Each point is reached from the start by the listed moves, each made 0, 1 or 2 times, or once backwards (-1), plus a little noise. Is the number of moves made odd or even? Then give how often each move was made.

Moves:
(1): -0.17 +0.18 -0.20
(2): -0.24 -0.21 +0.06
(3): -0.12 +0.08 +0.18
Start: -0.16 -0.12 +0.05
Points:
-0.99 -0.20 -0.22 => even (2, 2, 0)
+0.13 -0.38 +0.06 => even (-1, 0, -1)
-0.84 -0.27 -0.41 => odd (2, 2, -1)

Moves:
(1): -0.19 -0.14 +0.18 +0.07 +0.01 -0.15 -0.21 +0.02 -0.14 +0.14 -0.01 +0.09 +0.02 +0.19
(2): -0.32 -0.15 +0.11 -0.16 -0.09 -0.06 +0.14 +0.13 -0.13 -0.08 +0.07 +0.12 +0.07 -0.09
(3): +0.02 -0.09 +0.12 +0.09 -0.02 -0.02 +0.09 -0.18 +0.02 -0.06 -0.23 +0.02 -0.08 -0.07
(4): -0.17 +0.09 -0.11 +0.03 +0.07 -0.20 +0.16 -0.04 +0.04 +0.11 -0.12 -0.10 -0.05 +0.19
(5): +0.15 +0.18 +0.09 +0.06 +0.07 +0.01 +0.01 +0.32 +0.09 +0.28 +0.12 -0.14 +0.26 -0.04
(6): +0.07 -0.11 +0.16 +0.17 -0.03 +0.00 +0.02 -0.29 -0.09 +0.10 +0.19 +0.09 +0.16 -0.12
(7): +0.07 +0.13 +0.07 -0.13 -0.19 +0.14 +0.19 -0.20 +0.05 -0.01 -0.15 +0.13 -0.16 -0.03
(8): +0.09 +0.02 +0.08 -0.13 -0.06 +0.10 +0.09 +0.11 -0.01 +0.16 +0.03 -0.22 +0.18 +0.10
(9): -0.14 -0.10 -0.03 -0.15 +0.07 -0.03 +0.30 +0.17 +0.10 +0.13 +0.01 +0.03 -0.08 +0.08
(10): +0.06 +0.07 +0.00 -0.13 -0.07 -0.42 -0.40 -0.05 +0.13 +0.10 -0.19 -0.14 -0.16 +0.18
(11): +0.06 -0.10 +0.03 +0.11 -0.11 -0.05 -0.01 +0.04 -0.07 -0.02 +0.11 +0.03 +0.03 +0.00
(12): -0.19 -0.06 -0.04 +0.07 -0.02 +0.03 +0.15 +0.01 -0.15 +0.03 -0.04 -0.03 -0.23 -0.10
Start: +0.18 -0.01 -0.04 +0.07 +0.05 -0.01 -0.07 +0.11 -0.03 -0.05 -0.23 +0.08 +0.08 +0.01
Points:
+0.19 +0.45 +0.45 +0.59 -0.33 -0.99 -0.65 -0.03 -0.16 +0.92 -0.13 +0.23 +0.26 +0.59 => odd (2, 0, -1, 2, 2, 1, 2, -1, -1, 1, 2, 0)
+0.22 -0.48 +0.20 +0.54 +0.15 +0.53 -0.20 -0.61 -0.41 -0.60 -0.05 +0.39 +0.31 -0.55 => even (0, 0, 1, -1, -1, 1, -1, 0, -1, -1, -1, 0)
-1.05 -0.95 +0.32 +0.11 +0.25 -0.03 +0.49 -0.21 -0.59 +0.14 +0.40 +1.08 +0.13 +0.05 => even (2, 1, -1, 0, -1, 2, 0, -1, 2, -1, -1, 0)
-0.09 -0.27 +0.57 -0.13 -0.60 -0.17 +1.43 -0.40 -0.08 +0.45 -0.67 +0.03 +0.06 +0.28 => odd (0, 1, 2, 2, 0, 1, 2, 2, 1, 0, 2, 0)
+1.05 +0.62 +0.08 -0.45 -0.54 -0.53 +0.36 +0.15 +0.82 +0.65 -1.36 -0.78 -0.42 +0.63 => even (-1, -1, 2, 1, 1, -1, 2, 2, 1, 2, 2, 0)
-0.92 -0.66 +0.37 -0.52 -0.08 +0.15 +1.26 +0.51 -0.53 +0.70 +0.43 +0.01 +0.34 -0.17 => even (0, 2, -1, 0, 0, 2, 0, 2, 2, 0, -1, 2)
+0.40 +0.60 +0.09 -0.32 -0.04 +1.00 +1.49 +0.63 +0.27 +0.58 -0.19 -0.17 +0.30 -0.39 => even (-1, 0, 0, 0, 2, 0, 2, 1, 1, -1, -1, 1)
